Every row gives one point. To make a cloud, some directions were put in groups of two or more. Within a group, all points are equally far from the middle, so they leave a hole (a ring in 2 directions, a hollow ball in 3). The other directions are filled evenly. Then the cloud was stretched, turned, moved and blurred a little. Count the holes, and give their numbers of directions, smallest first.

Cloud:
[[-0.165, 0.187],
[-0.045, 0.283],
[0.043, -0.287],
[-0.171, 0.179],
[0.186, 0.188],
[-0.144, -0.091],
[-0.169, 0.173],
[0.092, 0.254],
[0.043, -0.289],
[-0.140, 0.225],
[-0.138, -0.100],
[-0.148, -0.087],
[0.240, 0.130]]
Holes: 1 (2)

Cloud (21 x 3):
[[0.001, -0.094, -0.314],
[0.051, -0.031, -0.353],
[0.054, 0.148, 0.048],
[0.328, -0.067, 0.002],
[0.010, 0.167, -0.090],
[0.055, -0.262, 0.130],
[0.043, -0.255, -0.199],
[0.201, -0.145, -0.347],
[0.263, -0.174, -0.283],
[0.077, -0.015, 0.193],
[-0.247, 0.029, 0.020],
[-0.160, 0.078, 0.064],
[0.064, -0.257, 0.130],
[0.091, -0.098, 0.196],
[0.127, -0.241, -0.200],
[0.269, -0.189, -0.108],
[0.087, -0.255, 0.098],
[-0.013, 0.086, 0.137],
[-0.110, -0.037, -0.236],
[-0.067, -0.314, -0.121],
[0.233, -0.168, -0.310]]
Holes: 1 (2)

Cloud (32 x 4):
[[-0.076, -0.268, 0.180, -0.071],
[0.031, 0.262, -0.253, -0.054],
[-0.174, 0.038, 0.128, -0.068],
[0.112, -0.179, -0.059, 0.113],
[-0.094, -0.312, -0.177, -0.012],
[0.458, -0.115, -0.108, -0.079],
[-0.095, -0.329, 0.066, -0.054],
[-0.266, 0.010, -0.041, 0.226],
[-0.147, 0.157, 0.100, -0.055],
[0.026, 0.143, -0.244, -0.175],
[0.092, -0.256, -0.128, 0.041],
[0.020, 0.196, -0.378, 0.083],
[-0.147, 0.090, -0.128, 0.280],
[0.016, 0.256, -0.298, -0.059],
[-0.158, 0.017, 0.113, 0.265],
[-0.061, 0.359, -0.194, -0.011],
[-0.018, 0.321, -0.335, 0.173],
[0.040, -0.158, 0.013, 0.151],
[0.201, 0.044, 0.063, -0.182],
[0.152, -0.212, 0.187, -0.277],
[-0.027, 0.185, 0.227, -0.009],
[0.343, -0.069, 0.044, -0.252],
[0.090, -0.012, -0.206, 0.137],
[0.074, -0.076, 0.079, 0.225],
[-0.124, -0.098, -0.117, 0.154],
[-0.044, 0.220, 0.170, -0.014],
[0.086, -0.167, 0.301, -0.150],
[0.132, 0.170, -0.190, 0.184],
[0.020, 0.013, -0.181, 0.185],
[0.147, 0.255, -0.208, 0.125],
[-0.022, -0.376, 0.134, -0.244],
[0.377, -0.085, -0.152, -0.030]]
Holes: 1 (2)

Cloud (50 x 6):
[[0.018, -0.085, -0.475, -0.210, 0.101, -0.030],
[-0.183, -0.051, -0.027, -0.169, 0.023, -0.199],
[-0.057, -0.271, -0.388, -0.088, -0.068, -0.146],
[0.035, 0.094, -0.086, 0.224, -0.199, 0.123],
[0.138, 0.076, -0.216, -0.204, -0.175, 0.201],
[-0.012, 0.153, 0.213, 0.002, 0.011, 0.445],
[0.255, 0.122, -0.046, 0.032, -0.189, -0.127],
[0.119, 0.334, 0.016, -0.050, 0.217, 0.064],
[0.036, 0.071, 0.361, 0.168, 0.138, 0.011],
[0.032, 0.213, -0.087, -0.284, 0.279, 0.172],
[0.223, -0.091, 0.081, 0.033, 0.304, -0.065],
[-0.115, -0.077, -0.370, -0.266, 0.033, 0.141],
[-0.073, -0.165, -0.274, -0.169, 0.104, -0.232],
[0.025, -0.053, -0.401, 0.021, -0.108, 0.253],
[0.002, -0.120, 0.381, 0.131, 0.070, -0.100],
[0.189, -0.103, -0.058, -0.078, 0.342, 0.020],
[0.068, 0.053, -0.414, -0.032, -0.126, -0.217],
[0.056, -0.152, -0.119, -0.210, 0.115, -0.224],
[-0.193, 0.115, 0.276, 0.000, -0.117, 0.126],
[0.141, 0.003, 0.277, 0.045, 0.346, 0.023],
[-0.004, 0.165, -0.054, -0.114, 0.353, 0.002],
[-0.267, 0.082, -0.420, 0.053, -0.059, 0.078],
[0.043, -0.151, 0.049, 0.058, 0.321, 0.068],
[0.077, 0.342, 0.261, 0.000, 0.117, 0.167],
[0.322, 0.122, 0.069, 0.119, 0.148, -0.086],
[0.035, 0.262, 0.378, -0.198, 0.079, 0.172],
[0.101, 0.307, 0.061, 0.102, 0.092, 0.076],
[0.144, 0.207, 0.395, -0.130, 0.056, -0.033],
[0.200, 0.005, 0.173, -0.082, 0.239, 0.324],
[0.248, -0.029, -0.199, -0.184, -0.065, -0.121],
[0.329, 0.130, -0.212, -0.091, 0.147, 0.189],
[0.036, -0.144, -0.090, 0.019, -0.099, 0.271],
[0.177, 0.151, 0.141, -0.259, -0.064, -0.004],
[0.094, -0.137, 0.266, -0.116, 0.265, -0.141],
[-0.060, -0.233, 0.083, -0.123, 0.286, -0.055],
[-0.327, -0.191, 0.006, 0.094, -0.025, 0.101],
[-0.274, -0.051, -0.127, -0.002, 0.194, -0.119],
[0.232, -0.125, -0.004, 0.024, 0.151, 0.167],
[-0.120, 0.193, -0.063, 0.157, -0.112, 0.054],
[-0.088, 0.087, 0.264, -0.186, 0.290, 0.004],
[0.011, 0.123, -0.351, 0.164, -0.052, 0.218],
[-0.121, 0.084, -0.242, -0.158, 0.307, 0.195],
[0.198, 0.014, 0.067, -0.055, 0.100, -0.293],
[-0.005, 0.124, 0.029, 0.127, -0.292, 0.075],
[-0.105, -0.259, 0.036, 0.126, 0.030, 0.121],
[0.186, 0.245, -0.257, -0.078, 0.209, 0.001],
[-0.131, 0.084, -0.234, 0.021, 0.097, -0.195],
[-0.009, 0.042, -0.076, -0.324, 0.265, 0.183],
[0.265, -0.057, -0.134, -0.194, 0.023, -0.138],
[0.359, 0.019, 0.312, -0.033, 0.024, 0.089]]
Holes: 1 (6)

Cloud:
[[-0.046, 0.184, -0.227, 0.042, 0.127, -0.212, -0.006, -0.226],
[-0.052, -0.172, -0.207, 0.351, 0.402, 0.033, 0.186, -0.105],
[0.152, -0.035, 0.053, 0.530, -0.079, -0.013, 0.074, -0.135],
[0.312, -0.090, -0.342, 0.151, -0.433, -0.016, -0.135, -0.254],
[0.012, -0.225, -0.152, -0.098, -0.074, -0.050, -0.021, 0.261],
[0.216, 0.018, -0.031, -0.172, 0.255, -0.025, -0.169, 0.008],
[0.179, 0.006, -0.190, 0.371, -0.263, -0.027, -0.262, -0.157],
[0.128, 0.080, -0.309, 0.238, 0.201, -0.197, 0.018, -0.110],
[0.058, 0.208, -0.014, 0.174, -0.226, 0.003, 0.168, -0.211],
[0.139, -0.075, -0.100, -0.054, -0.320, 0.234, 0.214, -0.063],
[0.240, 0.055, -0.190, 0.164, -0.202, 0.053, -0.201, -0.001],
[-0.206, -0.135, 0.040, -0.026, 0.320, 0.253, -0.003, 0.134],
[-0.201, -0.108, -0.083, 0.325, 0.180, 0.098, 0.284, -0.120],
[0.290, 0.079, -0.063, 0.113, 0.070, -0.201, -0.196, -0.091],
[-0.065, -0.303, 0.143, 0.036, 0.176, 0.073, -0.228, -0.034],
[0.045, -0.262, -0.081, -0.113, 0.311, 0.206, 0.011, 0.006],
[-0.022, -0.342, 0.112, -0.386, -0.202, 0.132, -0.085, -0.085],
[-0.138, 0.238, -0.165, 0.135, -0.019, 0.174, 0.144, -0.325],
[0.213, -0.009, -0.079, 0.244, 0.101, 0.035, -0.505, 0.118],
[0.092, 0.033, -0.084, -0.050, 0.225, 0.220, 0.125, -0.125],
[-0.056, -0.115, -0.017, 0.232, 0.069, 0.192, 0.118, -0.151],
[-0.100, -0.199, 0.138, -0.155, 0.099, -0.122, -0.003, 0.136],
[0.028, -0.194, -0.217, -0.085, -0.257, 0.036, -0.172, 0.258],
[-0.170, -0.143, -0.006, 0.049, 0.209, -0.095, 0.233, -0.018],
[-0.061, 0.194, -0.181, 0.183, 0.215, -0.058, -0.066, -0.154],
[-0.017, -0.243, -0.020, -0.193, 0.190, 0.208, 0.093, -0.156],
[-0.052, 0.067, -0.191, 0.226, 0.217, -0.035, 0.318, -0.129],
[0.078, 0.080, -0.038, -0.042, 0.188, -0.266, 0.097, -0.191],
[-0.108, 0.251, -0.067, -0.090, 0.350, 0.149, -0.041, -0.021],
[0.105, -0.056, -0.150, 0.030, -0.019, 0.064, -0.115, -0.228],
[0.087, 0.117, -0.117, -0.269, 0.160, -0.008, 0.216, 0.081],
[0.113, -0.240, 0.124, -0.278, 0.067, -0.012, -0.274, -0.031],
[0.255, 0.053, -0.141, 0.120, -0.357, -0.046, -0.167, -0.042],
[0.121, 0.270, -0.184, 0.396, 0.310, 0.089, -0.008, -0.134],
[-0.030, -0.079, -0.086, 0.247, -0.122, 0.001, 0.025, -0.110],
[-0.065, -0.288, -0.147, -0.101, 0.055, 0.407, 0.188, 0.090],
[0.205, -0.048, -0.196, 0.039, -0.312, 0.022, -0.148, -0.044],
[-0.134, -0.378, 0.283, -0.207, -0.012, 0.215, 0.084, 0.005],
[-0.162, 0.007, -0.078, -0.320, -0.282, 0.250, 0.101, 0.012],
[0.337, 0.012, 0.094, 0.161, 0.139, -0.412, -0.161, 0.034],
[0.114, 0.005, 0.055, -0.197, -0.127, -0.241, -0.157, -0.050],
[-0.010, -0.309, -0.120, -0.210, -0.380, 0.160, -0.115, -0.148],
[0.159, 0.073, -0.091, 0.093, -0.010, -0.242, -0.193, 0.009],
[-0.488, -0.148, 0.153, -0.070, -0.015, 0.335, 0.194, 0.146],
[0.053, -0.003, 0.010, 0.071, 0.108, -0.054, -0.110, -0.035],
[-0.374, 0.014, 0.106, -0.199, 0.495, 0.112, 0.349, -0.090],
[-0.172, 0.014, 0.066, -0.087, 0.314, -0.038, 0.273, -0.244],
[0.285, -0.028, -0.093, -0.037, -0.095, 0.122, -0.030, 0.083],
[0.042, -0.237, -0.108, -0.057, -0.089, 0.099, -0.009, -0.167],
[-0.110, -0.060, -0.078, 0.330, 0.269, -0.179, 0.218, 0.038],
[0.146, -0.114, -0.239, -0.401, -0.489, 0.100, -0.117, -0.024],
[-0.298, 0.101, 0.021, -0.009, 0.013, 0.218, 0.179, -0.048],
[0.139, 0.020, -0.299, -0.251, 0.276, -0.064, -0.078, 0.037],
[0.100, 0.143, 0.014, -0.183, 0.119, -0.047, 0.144, 0.041],
[0.140, -0.190, -0.043, -0.093, 0.087, 0.052, -0.042, -0.190],
[-0.163, -0.054, 0.042, -0.262, 0.380, 0.057, 0.171, 0.082],
[0.105, 0.113, -0.121, 0.161, -0.267, 0.054, -0.082, -0.136],
[0.258, 0.200, -0.250, 0.428, 0.169, -0.230, -0.365, -0.081],
[-0.346, -0.211, 0.137, 0.223, 0.518, -0.106, 0.216, -0.043],
[0.106, 0.027, -0.184, -0.361, -0.034, -0.028, 0.033, 0.122],
[-0.349, 0.206, 0.094, 0.248, 0.145, 0.091, 0.118, -0.285],
[0.129, -0.107, 0.250, 0.033, -0.076, 0.190, -0.038, -0.078],
[-0.082, -0.194, -0.016, 0.007, 0.407, -0.264, 0.110, 0.010],
[0.114, 0.063, -0.024, 0.133, -0.222, -0.338, -0.081, -0.169],
[0.333, -0.121, 0.159, 0.007, -0.047, -0.152, -0.108, -0.067],
[0.326, -0.081, -0.092, -0.096, -0.003, 0.171, -0.276, -0.119],
[0.004, 0.322, -0.101, 0.178, -0.068, -0.198, 0.024, -0.149],
[-0.018, -0.078, -0.005, 0.022, -0.001, 0.039, 0.147, -0.226],
[0.050, 0.264, 0.031, 0.192, 0.240, 0.120, -0.024, -0.076],
[-0.200, 0.090, -0.142, 0.031, 0.043, -0.291, 0.113, 0.027],
[-0.326, -0.067, 0.030, -0.079, 0.155, -0.138, 0.325, -0.048],
[-0.102, -0.215, 0.077, 0.180, 0.270, 0.209, -0.005, -0.163],
[0.145, 0.198, -0.030, -0.075, 0.140, -0.051, 0.039, 0.062],
[-0.024, 0.125, -0.170, -0.079, 0.048, -0.301, 0.084, -0.136],
[0.335, -0.189, 0.057, -0.021, -0.108, -0.221, -0.161, 0.182]]
Holes: 0
